Rows are points. Two turns around zero, p and q, are shown by what they do to some points. Write where each new point lands after one turn and then the other. Backwards means that the second turn is done in reverse. Each puzzle has new turns, and all numbers are rounded.

Turn p:
[10, 41] => [40, -13]
[-22, -18] => [-16, 23]
[-3, -72] => [-72, 9]
[-15, 3] => [4, 15]
[29, 46] => [44, -33]
Turn q:
[58, -5] => [47, 34]
[24, 24] => [3, 34]
[-63, -27] => [-30, -61]
[18, 13] => [5, 22]
[-37, -5] => [-25, -28]
Where do these land?
q, then p: [-32, 31] => [6, 44]
q, then p: [46, -36] => [-2, -58]
q, then p: [3, -37] => [-28, -24]
p, then q: [-16, 42] => [25, 38]

Turn p:
[1, -46, -9] => [4, -16, -44]
[4, 13, 76] => [66, -10, 38]
[3, 5, -21] => [-19, 10, -4]
[5, 14, -22] => [-21, 16, 3]
[7, 22, -22] => [-23, 21, 9]
[-20, -8, -2] => [-7, -20, -2]
Turn q:
[-10, 10, 13] => [0, 16, 11]
[-20, -33, 32] => [6, -15, 48]
[54, 7, -7] => [37, -8, -39]
[-6, -12, 28] => [13, 0, 28]
[-14, 18, -56] => [-47, 0, -38]
[-4, 9, -10] => [-10, 6, -8]
Where do these land?
p, then q: [-18, 41, 35] => [46, 9, 33]
q, then p: [-1, -34, -16] => [9, -24, -28]
q, then p: [-18, 5, -26] => [-20, -25, 5]
p, then q: [37, -13, 7] => [4, 11, -38]

Turn p:
[2, 18, 20, 48, -36, 1] => [18, 37, 8, 48, -4, -17]
[76, -19, 26, -46, 45, -9] => [52, -33, 17, -45, 22, 67]
[-21, 2, -5, 34, 9, 20] => [-19, 15, -5, 18, 28, -20]
[-30, 2, 0, 20, 2, 33] => [-32, 1, 1, 26, 21, -17]
[-37, -30, 9, -46, -28, -23] => [-7, -46, 17, -15, -47, -30]
[28, -16, 13, 18, 16, -30] => [44, 11, 5, -19, 16, -4]
[9, 10, -59, -11, -5, 17] => [-24, 1, -55, -4, -9, 20]
[-26, 34, -3, -17, -1, -8] => [-33, 16, 14, -10, -24, 3]
Turn q:
[-8, -14, 21, 10, 31, 18] => [0, 39, 3, -9, 21, 8]
[-19, 47, 34, 49, -38, -9] => [48, 21, 27, 16, -62, -10]
[-23, 12, -28, -4, 3, -1] => [-22, -4, 4, 9, -5, -29]
[-11, 11, 36, -22, -8, 9] => [8, 11, -4, -40, -20, 2]
[9, -33, 31, 5, -31, 39] => [11, 26, -45, -4, -17, 39]
[17, -37, -33, -5, 0, -41] => [-30, -40, 13, 24, 20, 28]
[34, 14, -60, -34, 43, -15] => [-16, -52, 2, 3, 62, -37]
Where do these land?
q, then p: [24, -7, 53, -5, -28, -53] => [15, -57, 11, 47, 6, 34]
p, then q backwards: [38, 0, -26, 17, 34, 10] => [34, -28, 17, -9, 19, 31]
q, then p: [-2, 57, -20, 26, -12, 2] => [58, 25, -2, -5, -17, -13]
q, then p backwards: [-25, -31, 15, -40, 28, 19] => [-17, 27, -33, -4, 49, -4]
q, then p: [27, 34, -20, -2, -32, -6] => [46, -14, -28, -1, -2, -16]
q, then p: [-9, -7, 3, 50, -11, 46] => [-4, 60, -26, 20, -3, 14]
p, then q: [-56, -7, 8, -36, 5, -2] => [-37, 8, 18, -25, -35, 30]
p, then q: [4, -39, -11, -8, 15, -16] => [-21, -27, -4, -10, 25, 17]

Turn p:
[49, -20, 55, 38, -22, 14, -5, -28] => [-1, 8, 21, -13, -24, -9, 66, -55]
[27, 21, -15, -49, 27, -18, -14, 3] => [19, -9, -19, 11, 5, 39, -44, -25]
[-2, 69, 8, -17, -58, 12, -28, -61] => [-2, -42, -35, -81, -50, 31, 12, 1]
[-19, -29, 9, -11, -52, -64, 40, 31] => [43, -38, -38, 35, 19, -58, 24, 20]
[8, -12, 10, 31, -2, -52, -42, -35] => [-28, -20, -12, 1, -35, -43, -10, -49]
[-35, 11, -32, -9, 28, 25, 24, 5] => [-21, 5, 11, -2, 32, 20, -23, 44]
[13, 12, 8, 0, 26, 29, 51, 20] => [1, 27, 4, 5, 51, 31, 23, 8]
[-14, 49, -48, 9, 9, -11, -53, 20] => [-22, 29, -42, -9, -38, 7, -58, 19]
[-24, -35, -18, -10, 1, 17, 9, 35] => [17, 11, 26, 29, 9, -11, -9, 40]
[27, -69, -21, 3, 20, 9, 11, 11] => [-2, 4, 44, 67, 2, 3, 9, -6]
[-31, 2, 43, 15, 24, 40, 8, 1] => [-4, 29, 39, -42, 31, -11, 9, 5]
Turn q:
[17, -7, -37, 11, 26, -2, 14, 25] => [-2, -8, -27, 8, -40, -13, 24, 11]
[-15, 76, 4, -4, 10, 17, 0, -69] => [4, -25, -24, 10, 55, 82, 0, -13]
[-40, 38, -18, 10, -10, -37, -48, 38] => [-52, 48, -34, -11, 37, -12, 17, 24]
[-29, -27, 46, -16, 11, -2, 24, 6] => [-6, -27, 50, 14, 19, -29, 2, -4]
[48, 2, 25, -29, 7, -44, -12, -41] => [68, 15, -2, -8, 30, -3, 21, -36]
[44, -30, 36, -13, -32, -14, 34, 6] => [53, 21, 51, 15, -19, -15, -4, 0]
[-1, -32, -51, -33, -1, 13, 24, 28] => [-5, -19, 11, -37, -51, -10, 26, 32]
[-43, -28, 3, 66, 11, 7, -10, -34] => [-57, -9, -2, 17, -8, 3, -25, -64]
[20, 8, -7, 8, -22, 61, -26, 40] => [-1, 4, -22, -7, -22, -2, -60, 49]
Where do these land?
q, then p: [39, 39, 39, -18, -27, -57, -27, -9] => [-28, 35, -36, -7, 28, 59, -10, -45]
q, then p: [-19, -20, -7, -24, 5, -36, -43, -15] => [1, -43, -7, -4, 35, 22, -33, -12]
p, then q: [-9, -3, -17, -26, -7, 23, 21, 51] => [14, 6, -37, 33, -17, -18, -13, 35]
q, then p: [23, -32, 28, 40, -51, -19, -19, -17] => [-15, -9, -28, -62, -32, 13, -5, -38]
q, then p: [-29, 9, 7, -33, 36, 24, 50, -3] => [14, 11, 49, 34, 26, -33, 28, 2]
q, then p: [56, -18, 45, -13, 20, 14, -2, -4] => [-5, 4, -10, 36, -34, 3, 10, -60]
p, then q: [6, -16, -13, -5, 59, 12, 60, 29] => [-23, -46, -48, 56, 12, -15, -9, -8]
p, then q: [-11, 12, -59, 41, -43, 11, -22, -33] => [-57, 33, 49, -23, -16, 2, -4, 38]
q, then p: [-57, 29, -23, 39, 8, 28, -17, 2] => [-23, 5, 31, -15, -3, -24, -36, 60]

Turn p:
[-2, -3, 24, 45, 9, -30, 33, -55, 42, -18, 3] => [39, -11, 15, -17, 44, -32, 46, -12, 45, -4, -19]
[-15, 17, -35, -23, 28, -15, -8, -37, 14, 26, -20] => [-28, 10, -37, 26, -6, -29, 47, 3, 1, 3, 0]
[0, 20, 8, 33, 32, 37, -1, -27, 6, 3, 7] => [-15, 31, 25, -10, 14, -11, 20, -43, 15, 5, 9]
[-15, 0, 47, -51, -20, 43, -2, -42, -20, -26, 8] => [-30, -26, -1, -28, -30, -10, -23, -48, 6, -49, -40]
[-50, -25, 1, -6, -7, -32, -76, 39, -2, 22, -47] => [-62, -19, -5, 38, 40, 40, -1, 60, -38, -2, -19]
[19, 19, 30, -16, -15, -23, 4, 1, -3, -52, 37] => [50, -29, 18, -10, -11, -4, -6, -16, -21, -46, 0]
[-12, -12, -12, -2, 16, 6, 51, 14, 15, 49, 4] => [-13, 11, -17, -23, -5, -30, -8, 29, 34, 30, 34]
[31, 34, -37, 2, -56, 8, -29, 51, -9, 4, 15] => [30, 35, -6, 54, -18, 37, -52, 10, -19, -13, 19]
[-8, 32, 7, 7, 5, -60, -19, 16, -3, 10, -41] => [4, 19, 6, 19, 18, -7, 30, 58, -35, -15, -19]
[23, -37, 40, 6, 30, 60, 5, -2, 30, -6, 41] => [-8, -18, 10, -47, 32, -11, -34, -67, 7, 18, 28]
[29, -27, -18, 14, -4, -36, 32, 10, -3, -7, -45] => [40, 4, -21, -17, 1, 11, 16, 37, -4, 42, -27]
[19, -28, -26, -5, -9, 3, 27, -14, -57, 12, 20] => [9, -17, 11, 6, -61, -6, -13, -4, 13, 45, -8]
[-17, 10, -30, -4, -8, 39, -18, 45, -10, -18, 18] => [-15, 10, 1, 10, -20, 53, -21, -9, -5, -13, 40]
Turn q:
[14, -21, -35, -34, 33, -2, -36, 38, 32, -20, -14] => [44, -47, -54, -8, 9, -6, -16, 6, 28, 2, -11]
[-13, -35, 10, 39, -33, 1, 9, -37, -43, -33, -30] => [-42, -16, 24, 15, -10, -1, -25, 24, -72, -4, 9]
[-9, 18, 18, -39, -28, 23, 19, -4, 40, -21, -5] => [2, -23, 24, -42, -16, 14, 34, 18, 22, -27, -4]
[-16, -12, -31, -11, -43, 55, 9, -18, 4, 2, 18] => [5, -16, 22, -6, 21, 17, 50, 45, -17, 24, 15]
[18, -39, 36, 32, -32, -39, 13, 33, 17, 12, 55] => [-24, -8, 16, 36, 8, 27, -14, -40, 31, -13, 74]
[-30, 32, -9, 34, 41, -19, -18, -2, -37, 33, 51] => [-2, 65, -7, 10, 46, -45, -2, -38, -4, 25, 8]
[-3, -33, 3, -16, -31, 1, -26, -29, 10, 9, -10] => [-12, -38, -2, -11, -19, 15, 17, -9, -23, 29, 10]
[-11, -14, -4, -36, 31, -3, 39, 37, 22, -12, -35] => [45, -33, 22, 4, -15, -15, -23, 13, 34, -24, -28]
[-35, 13, -17, 43, 14, 27, -41, 34, -56, 34, -18] => [-17, 35, -2, 0, 48, -16, -48, 20, -6, 67, -23]
[-2, 34, -25, 1, -10, -15, -10, -31, -9, -39, -11] => [-17, 11, -29, -19, -17, -32, 14, 26, -27, -20, -1]
[50, 12, 40, -16, 43, -1, -20, 8, 23, 1, 18] => [21, 13, -33, -15, 4, 40, -5, -50, 21, -31, -16]
[53, 22, 35, -20, -14, -23, 25, -41, -37, 36, 9] => [6, 60, 10, 7, -62, 37, 14, -30, -23, -3, 9]
[-15, 23, -21, 22, 28, -7, 37, 13, 33, -4, -29] => [-7, -3, 7, 27, 2, -35, 2, 17, 34, -27, -41]
Where do these land?
q, then p: [13, 15, 24, 21, 22, 11, -26, 23, -37, -8, 18] => [-28, 21, 1, 22, -10, -2, 26, -31, -32, -16, 15]
p, then q: [-7, -44, -50, -22, 33, 57, 15, -29, 23, 18, -23] => [13, -13, 17, 22, -1, -46, 77, 9, 9, 48, -12]
q, then p backwards: [-31, -22, -16, -31, 24, 15, 37, 55, 28, 7, 6] => [-3, -17, 17, 46, -37, -37, 29, -19, 17, -7, 41]
q, then p: [-11, 35, 29, 21, -50, -41, -17, -25, -48, -2, -14] => [-32, -12, 24, 42, -34, -5, -12, 30, 12, -66, 1]
q, then p: [21, 5, -17, -16, -19, -37, -23, 30, -29, -14, 37] => [23, -9, -1, 51, -16, -10, -11, -22, -6, -9, 48]
p, then q: [43, 53, 21, 9, -7, -32, 13, -12, -42, 11, -4] => [-35, 40, -11, -11, -55, 16, -40, 5, 7, -19, 11]
p, then q: [-19, -22, -20, -7, 58, -15, 11, -3, 38, -15, 16] => [51, -2, 27, 40, 9, -13, 28, -15, -2, -10, 25]
q, then p: [-48, -37, -19, -5, 19, 9, 17, 5, 7, 2, -5] => [8, -23, 17, -17, 28, -21, 1, 16, -23, 38, -17]
p, then q: [-8, -9, -11, -25, 10, 40, 4, -13, 36, -37, -39] => [37, -14, -1, -3, -1, -25, 45, 39, -21, 0, -27]
p, then q: [18, -35, 27, -1, -5, -11, 29, 21, -10, -19, 50] => [21, -25, -18, -7, -13, 47, -6, -38, -12, 15, 32]
q, then p: [17, 13, 44, 3, -37, -27, -43, -17, -1, 36, -30] => [-51, 1, -21, 35, -15, -5, -21, 2, 50, -31, -19]
p, then q: [11, 65, 33, 14, -55, 0, -29, -30, -10, 21, 29] => [-75, 5, -37, -21, -7, -8, -33, -16, -17, -50, -11]
p, then q: [0, -18, -45, 40, 7, 31, 12, -6, 46, -1, -42] => [24, 18, -2, 20, 18, -8, 57, 8, 34, 5, -53]

Turn p:
[16, -22, -3, 13, -3, 19, 7, -18, -9, -26, -3, 0] => [-21, 10, 27, -2, -20, 11, -8, 7, 7, 10, 1, 18]
[10, 10, -9, -3, -25, 12, 14, -2, -21, 2, 9, 17] => [9, -7, 6, -5, -21, -8, 8, 25, 12, -19, -6, 13]
[-3, -26, 15, -15, 7, 21, 7, 8, 19, 6, 9, 14] => [5, -8, 5, -18, -15, 7, 13, -2, -19, 17, 29, -7]
[63, 7, 10, -1, 8, 0, 11, 4, -5, -1, 6, 17] => [23, 20, -9, -25, -17, 14, -33, 9, 7, -13, 14, 30]
[-19, 15, -11, -8, 2, -30, 13, -10, 25, 20, 3, 11] => [19, -2, -11, -16, 18, 1, 15, -9, 20, -3, -11, -35]
[0, -5, 14, -4, -1, -7, -16, 7, -13, -5, 9, 12] => [7, -21, 3, 1, 5, 7, -3, -6, -10, -5, 1, 17]
[-15, -65, 1, -15, -4, -7, 16, 11, 32, 15, 7, 17] => [1, -30, 29, -30, -8, 9, -2, -3, -13, 20, 34, -47]
[-18, 17, -14, -9, 9, -10, 12, 13, 1, -10, 2, -15] => [-4, 11, -7, 7, 26, 3, 12, 17, -7, -8, -8, -14]
[25, 20, 20, -7, 7, -20, -39, 15, 6, -19, -55, 9] => [24, 11, -20, 46, -7, 39, -31, -34, -10, -11, -5, 6]
[-11, 0, -12, 2, -3, 9, 2, -21, -20, 3, 10, -52] => [-35, 21, 15, 2, 13, -40, 5, -1, -7, -8, -16, 4]
[-7, 13, -6, 18, -1, 4, -28, 1, -12, -11, 14, 19] => [-5, -23, -8, 16, 9, 6, 9, 0, 19, 0, 1, 28]
[-19, 19, -3, 1, 11, 6, -19, -16, -16, 1, -9, 5] => [8, 2, 2, 25, 10, -9, 19, -13, 9, 5, -11, 15]
[-20, 12, 24, 13, 4, -21, 7, 15, -9, -6, -18, 9] => [17, -13, -11, 12, 9, 14, -6, 4, -14, 17, -31, -4]
[13, 5, -7, 0, -16, 16, 16, -20, 39, 11, 10, -72] => [-54, 45, -19, -26, -11, -31, 0, -13, -6, -13, -1, -28]
[-15, 2, -17, 17, 7, 10, -3, 13, -17, 19, 7, 9] => [6, -16, -4, 13, 10, -23, 5, 19, 12, 13, 8, 5]
Turn q:
[11, 2, -18, -35, -8, -3, -19, -4, -4, -12, -2, -6] => [-12, 12, 10, -12, 6, -11, 17, -20, 1, -24, 17, 11]
[-17, -14, 8, 9, -40, -40, 6, 9, 10, 29, 7, 0] => [17, -1, 21, 27, 10, 14, 5, 13, -36, -22, -32, -15]
[15, 20, -27, 28, 14, 26, 10, 8, -24, -29, -3, 19] => [-27, 8, -14, -3, -25, -3, -15, -9, 3, 37, 35, -21]
[-22, 16, 1, -21, -24, -3, -9, 3, 23, 25, -15, -25] => [8, 4, 34, -2, 30, 28, 17, -8, 7, -8, -18, 10]
[-9, -20, 9, -3, 2, 15, 20, 16, -3, -12, -3, 20] => [11, -5, -26, 9, 7, 5, -13, -1, -19, 12, 16, 11]
[-26, 32, 18, -34, -22, -21, -20, -20, 5, 5, 0, -14] => [22, 24, 29, -32, 32, 7, 14, 1, 8, -26, -13, -9]
[24, 16, 0, -6, 12, 8, 12, -12, 15, -13, 12, 5] => [-12, 0, 8, -8, 5, -28, -23, 2, 13, 8, 8, 7]
[23, -13, -8, 22, 10, 25, 17, -19, -14, -21, -6, -8] => [-6, 2, -5, -4, -40, -16, -7, 1, 1, 30, 12, 18]
[16, 0, 7, 16, 5, -12, 18, 27, -3, 34, 15, -20] => [1, -39, 17, 20, -16, 15, -22, 5, 3, -12, -12, -9]
[-2, 1, -32, 3, 40, 11, 12, -17, -6, -21, 2, 5] => [1, 11, -19, 9, -15, -27, -2, -24, 29, 23, 17, -5]
[-20, 0, 6, -20, -19, 8, -36, -16, 14, 18, 17, 4] => [5, 11, 10, -1, 30, 2, 34, 29, 10, -19, 2, 5]
[-17, -11, 25, 2, -10, -20, -16, 17, 9, 3, 14, -25] => [19, -31, 6, -11, 11, 5, 20, 7, -14, -15, -20, -8]
[2, -22, 18, 10, 13, 3, 4, 2, -28, 9, -15, 24] => [5, 6, -39, 5, -22, 16, -13, 13, -7, -7, 0, 5]
[23, -8, -7, 28, 26, 5, 1, 6, 5, -16, -22, 20] => [-32, -2, -33, 3, -16, -9, -14, -8, -1, 23, -9, 2]
Where do these land?
q, then p: [-3, -8, 3, -8, 0, 13, -12, 15, -20, 4, 7, 15] => [-18, -3, 3, -6, 8, 1, 10, 23, 3, -4, 14, 8]
q, then p: [-7, -13, -8, 26, -53, -5, 0, -25, 16, 43, -24, 9] => [22, -1, -37, 35, -28, -7, -5, 31, -14, 31, -29, 17]
p, then q backwards: [-12, -22, -14, 18, 15, -4, 3, -2, -14, -36, -26, 6] => [-2, 19, -13, 20, -21, 17, 19, 4, 21, 34, -6, -1]
p, then q: [-4, 15, -9, -9, 22, -1, -8, 3, -1, 76, -4, 1] => [-18, -8, 26, 13, -23, -47, -12, -17, 9, -34, -30, -15]
q, then p: [-7, -25, 4, -11, 6, 14, 16, 15, 2, 15, -19, -9] => [5, -6, 11, 0, -23, 4, 1, 5, 26, 15, 17, 15]
p, then q: [-3, -5, 9, -14, 10, -19, -8, 12, 14, -32, 4, 14] => [4, -5, -14, -4, -11, 2, 2, 11, 18, 17, 29, 20]
q, then p: [-1, 17, -1, -18, -24, -10, 18, 15, -6, -22, 8, -2] => [2, 4, 12, -12, 14, -9, 1, -18, -16, -9, -6, 34]
q, then p backwards: [-7, 14, -9, -6, -13, 19, 1, 7, 20, -28, 8, 6] => [-14, -21, -2, 1, 33, 4, -3, 1, 3, 8, 16, -11]
p, then q: [7, -25, 1, -9, 19, -4, -8, 3, 6, -8, 19, -34] => [29, 3, -15, -14, 4, -3, 9, 5, 25, -15, 12, -20]
q, then p: [36, 9, -5, -7, 17, -5, 4, -10, 6, -13, 21, 8] => [-6, -25, 0, -1, 27, 16, -1, -22, 0, -12, -10, -14]
q, then p: [11, 20, 18, -10, -16, 21, -12, 12, -11, -16, -26, -20] => [19, -1, 16, -6, -13, -5, 40, -5, -22, -11, 16, 7]
q, then p: [1, 19, 28, 51, 10, -7, 12, -8, -12, -27, 10, 7] => [0, -5, -4, 21, 3, -37, -22, -12, -20, -39, 12, -25]
q, then p: [-13, -13, -7, -8, 6, -5, -2, -50, 6, 47, 5, 1] => [2, 10, -47, 5, -19, 39, -19, 13, 13, 11, -11, -8]
p, then q: [2, 18, -12, 6, 2, -9, -4, 14, -6, -4, 18, -3] => [-8, -7, -19, 9, 7, -9, 2, -19, 4, 8, 6, -7]
